Every row gives one point. Two turns around zero, p and q, are shown by what they do to some points. Write where each new point lands after one turn and then the other. Backwards means that the second turn is done in reverse. Each puzzle has new turns, and all numbers are rounded.

Turn p:
[-4  0 17] => [-11  10   9]
[ -9   2 -11] => [ -2  -6 -13]
[-15 -16  -6] => [-14 -18  -2]
[-21   5  10] => [-21   7  -7]
[ 48   8 -10] => [47  6 13]
Turn q:
[-4  1 16] => [-11   7  10]
[-21 -23  15] => [-34  -6  -4]
[12 -9  0] => [  3 -13   7]
[-12  12   2] => [-3 16 -5]
[ 25  19 -33] => [45 -4 -8]
Where do these land?
q, then p: [-16 -12   5] => [-13  -8 -13]
p, then q backwards: [ 6 35  6] => [-16  31  -8]
p, then q: [22  2  4] => [ 7  1 21]
p, then q: [-12 -25 -16] => [-20 -23 -10]

Turn p:
[ 24  -7   4 -18] => [ 21   0  13 -18]
[-1  6  2 -8] => [-2  4  9 -1]
[  9 -20   1   2] => [  9  -9 -10 -15]
[-11  -5  -9  12] => [ -7   2 -17   5]
[-5  8 34 10] => [-12 -30  15   9]
[-10  10  14 -33] => [-16   9  31 -14]
[ -6   9 -45  34] => [  7  23 -40  34]
Turn q:
[-10  10  -9 -21] => [ -5   5  -3 -26]
[  1 -19   1 -28] => [ 15  -4  22 -21]
[20 -3 -1  1] => [18  4 -3  7]
[ -9  -5 -14   1] => [ -3 -15  -5  -7]
[-2 17 23 48] => [-26  10 -11  47]
Where do these land?
p, then q backwards: [ -8   0   2 -24] => [-12   5  12 -18]
p, then q: [ -5 -13  27   0] => [  2 -13  26  -9]
q, then p: [ 25  -9 -30  40] => [ 31   1 -47   2]
p, then q: [-24   9  -4 -11] => [-27   4  -2  -6]
q, then p backwards: [ 13 -14   1   6] => [15  9  3  8]
q, then p: [ -1  27   3 -13] => [-7 23 15 11]

Turn p:
[-10  37   0   4  38   9] => [  2  30  20  29  22 -20]
[ -3   2  10 -31 -28   0] => [  4   2  10 -34 -23  -7]
[-38  -1 -10   5   3  -8] => [-10   1 -19  11  -7 -32]
[ -8  38 -20  25  -3 -21] => [ 23  35 -26  22  -2  -6]
[ 21 -24  27  26   3  -2] => [ 15 -38   5  15   5  23]
[ 19 -29   2 -28 -41  34] => [-26 -15  18 -38 -34  31]
[ 19 -24  -7  -1  27 -11] => [ -8 -16  -6  -4  36  12]
Turn q:
[ -6  19  13 -15  24 -17] => [-15  23  23  16  -9  -2]
[ 45 -24  -9  -3  -1  41] => [ 42   9 -34   0  38  -1]
[-33 -32 -12  -8 -11  -2] => [-19  -5  -8 -43  -2 -11]
[-27  29 -41  15 -27  16] => [-23 -24 -41   1 -29  28]
[ -8  12  26  15  29 -21] => [-19  -1  39  20   8   0]
[ 27 -22 -12  -2 -17  -6] => [ 26  -9 -15  -5   2 -26]
[  2  17  36  -2   3 -11] => [ 9  6 36 11 -7 11]
Where do these land?
p, then q: [ 39  18 -33 -19 -48  13] => [ 20  32 -32  -2 -29  50]
q, then p: [ 11 -37  15  33  21  -7] => [  5 -31   6   5  44 -17]
p, then q backwards: [-17 -13  32   4  26  31] => [ -1   7  15  33  16 -39]
q, then p: [  1   4 -18  16 -14 -16] => [ -6 -17 -25  -6  -7   5]
q, then p: [ 20 -12 -14 -14  10 -13] => [ 22  11 -20  -1  14  -2]
q, then p: [ -8  22  28  21  21 -26] => [ 16 -35  15  27 -17 -13]
q, then p backwards: [-25  21 -12 -19  13  22] => [ 11   3 -40   3 -12  17]
p, then q: [-22  -2   2 -22 -30  -4] => [ 11   5  -3 -16 -36 -14]
